Rows are points. Any point is a mix of the corners, with weights that add up to 1. It lies inside the corners' shape when no weight is negative. Say inside or outside, and name the corners with a negative weight.
In the rows, zero is written as 128.

Corners:
(1): [ 99 187]
(2): [153 198]
(3): [97 71]
Points:
[149 193] => inside
[152 173] => outside (1)
[142 176] => inside
[120 138] => inside
[100 176] => inside

Corners:
(1): [ 79 115  85 139 194 131  88 140 238]
(2): [111  72 130 124 132  82 146 131 100]
(3): [144 138 148 192 141 147  95 103 198]
(4): [125 249 100  65  30 116  92 134 151]
(5): [ 77 144 155 163  57 122  93 205  77]
(6): [164  72 150 118 174 123 125 169  76]
(7): [131  93  68 177 144 174 150 171 235]
(8): [ 89  68 205  80 118 103 146 168  92]
(9): [ 97 236 123 117  66 123 142 132  90]
(10): [118  50 158  82 132 151 120  99  57]
Points:
[121  39 100 171 188 136 121 141 170] => outside (4, 8, 9)
[144 150 138 146 120 149 116 115 163] => outside (1, 2, 5)
[100 220  97 170  87 132 107 137 184] => outside (6, 8, 10)
[103 196 133 151  48 117 123 159 130] => outside (1, 6, 10)
[112 114 128 138 145 129 107 150 149] => inside
[114 132 124 148  97 125 135 170 131] => outside (1, 10)
[ 91 111 153 131 111 110 136 184  99] => outside (3, 4, 10)

Corners:
(1): [137 126 117 124 143 118 105 127 141 138 112 111 101 144 134 119 113 151
 152 110]
(2): [142 118 116 119 100 132 127 145 148 139 164 119 117 138 150 145 107 157
 132 148]
(3): [118 144 124 148 109 133 102 123 155 123 146 129  98 158 176 133 100 136
 121 148]
(4): [131 140 173 141 133 137 112 127 138 138 212 135 108 147 109 137 164 121
 149 130]
(5): [135 144 115 144 117 116 126 123 120 145 104 128 140  86 117 148 166 133
 121 123]
(6): [129 118 120  93 125 129 136  75 157 138 120 129 138 112 119 153 134 144
 138 135]
(7): [132 145 118 138  74  70 134 127 120 106 138 105 138 131 122 134 111 131
 110 165]
(8): [139 139 134  94 153 145 128 110 119 141 122 142  84 120 141 148 105 118
 114 136]
(9): [109 144 140 130 138 141 115 126 125 113 112 134 133  94 110 132 118 149
 125 138]
(10): [ 89 146 119  80 107 146 132 135 108 146 105 118 158 149 114 118 118 153
 138 127]
(11): [ 89 128 118 140 138 135 143 133 138 135 120  98 114 134 142 139 113 125
 131 140]
(12): [152 127 117 152 124 120 138 129 128 114 117  87 136 125 157 122 104 129
 118 121]
(13): [124 115 144 121 121 106 126 116 142 152 101 149 122 122 149 137 116 140
 126 102]
(14): [124 114 115 135  88 139 101 109 132 136 155 143 118 143 104 138 121 131
 123 114]
(15): [129 129 177 150 131 128 142 114 154 131 116 118  99 127 144 152 114 133
 181 112]
(16): [152 135 133 141 141 136 152 108 146 136 110 147 136 144 124 135 104 155
 121 142]
(17): [131 130 121 117 139 114 135 126 152 112 118 125 129 132 127 130 219 131
 130 139]
(18): [116 139 177 144 107 125 112 128 111 146 182 144 102 149 109 140 144 189
 127 137]
(19): [116 106 139 163 125  96 124 146 116 126 117 102 124  95 119  50 171 130
 110 154]
(20): [ 91 122 120 140 123 113 137 153  42 134 135 150 145 128 114 105 159 138
 187 154]
(21): [124 102 131 165 149 124 124 139 137 138 114 147  85 135 123  30 130 163
 112   7]
Points:
[120 127 133 127 131 129 132 129 139 131 126 123 125 135 135 122 140 149
 139 130] => outside (5, 7, 8, 14)
[130 129 133 135 128 122 124 115 145 131 124 126 111 127 133 128 125 138
 120 118] => outside (2, 10, 20)
[128 124 124 137 127 123 125 129 130 130 135 129 112 127 129 121 135 135
 139 129] => outside (10, 12, 13, 18)
[136 127 125 135 104 114 117 123 140 136 140 126 127 140 126 118 138 152
 113 120] => outside (8, 9, 11, 15, 20)
[123 131 132 136 128 127 124 128 138 129 125 123 117 128 131 126 127 141
 125 124] => outside (6, 20)

Corners:
(1): [146 147 146 175  99 133 104 157  82 120  77  83 210 121 106 124 143 128
 142 165]
(2): [ 98  95 134 148  83  92  93  95 119 120 193  85 105  91 105 149 171  89
 124 132]
(3): [120 102 141 173 130 137  83 155 114 169 124 158 134 159 186  94 108  81
 119 147]
(4): [135 127 137 118 158 125  58 158 110 132 123 102 167 172 158 142 161  99
 144 186]
(5): [129  91 169 112 115 128 184 128 128 172 178 122 101  87 143 138 135 159
 121  71]
(6): [119 151 124  83 122 116 120 191 183 134 157 142 159 147 131 130  79 130
 148 123]
(7): [ 78 157 177 100 123 219 185 133 103 201 141 106  47  64  84 124  55 122
  64  47]
(8): [169 116 143 147  78 108 122 159  95 200  90 137 107 196 175 124 114 130
 165 172]
(9): [ 97 107 192 117 144 175 136  82 174 148 138 122 111  84  89  77 122 126
  91  94]
(10): [122 113 163 168 148  76  75 166  94  85  93 183 131 168 133 141 131 118
 179 187]
(11): [145  78 135 146 149  62 104 112 101 123  82 175 153 148 173 130  97  97
 198 224]
(12): [ 93 122 143 159 138 162  90 167 119 100 152 181 174 190 114 171 116 100
 163 176]
(13): [ 61 153 127 137 135 170 165 133 100 159  98 165 120 130 146 117 119 115
 137  67]
(14): [136 108 123 186 121 105  96 129 126 110 163  99 137 184 160 117 113 109
 173 196]
(15): [ 92  97 143 120  81 185 157 130 109 125 148  65  96  84 136 144 100 152
  77  39]
(16): [116  58 123 156  97 104 108 172 115 131 130 126 127 117 120 136 153 133
 189 193]
(17): [ 84 122 129 117 139 169 136  95 171 146 164 140  66  60 125 167 107 170
 128  58]
(18): [163 119  59 215 150 115 100  97 135 104  98  76 132 144   7 134 142  82
 114 140]
(19): [120 120 112 204 151  96 100 124 169 124  91 134 124 160 177 149 123 169
  70 190]
(20): [ 99 147 189 109  94 190 231 143 196 146 100 138  53  37 113 132 140 104
 144  37]
(21): [131 145  74 164 100 176 157 135 123  40 149 140  89 118 124 123 203  95
  89 115]
Points:
[113 105 144 140 127 124 118 127 131 147 132 123 110 123 138 128 118 122
 131 127] => outside (1, 12, 21)
[123 111 144 137 117 135 140 132 127 146 138 124 112 120 135 132 128 133
 126 115] => inside
[131 114 125 159 116 126 119 140 132 127 113 118 142 137 122 130 142 112
 128 144] => outside (7, 10, 14, 17)
[111 132 140 139 114 153 147 129 139 143 134 114  98 101 116 123 114 128
 103  79] => outside (4, 11, 12, 16)
[114 123 143 141 121 143 130 138 132 133 131 124 115 117 127 135 132 125
 126 118] => outside (11)
[121 115 135 152 121 129 118 135 130 128 128 127 130 136 136 132 131 120
 141 141] => outside (7)
[131 134 139 155 111 165 139 150  98 124 116 101 131 136 102 123 149 112
 134 121] => outside (2, 3, 6, 11, 17, 19)
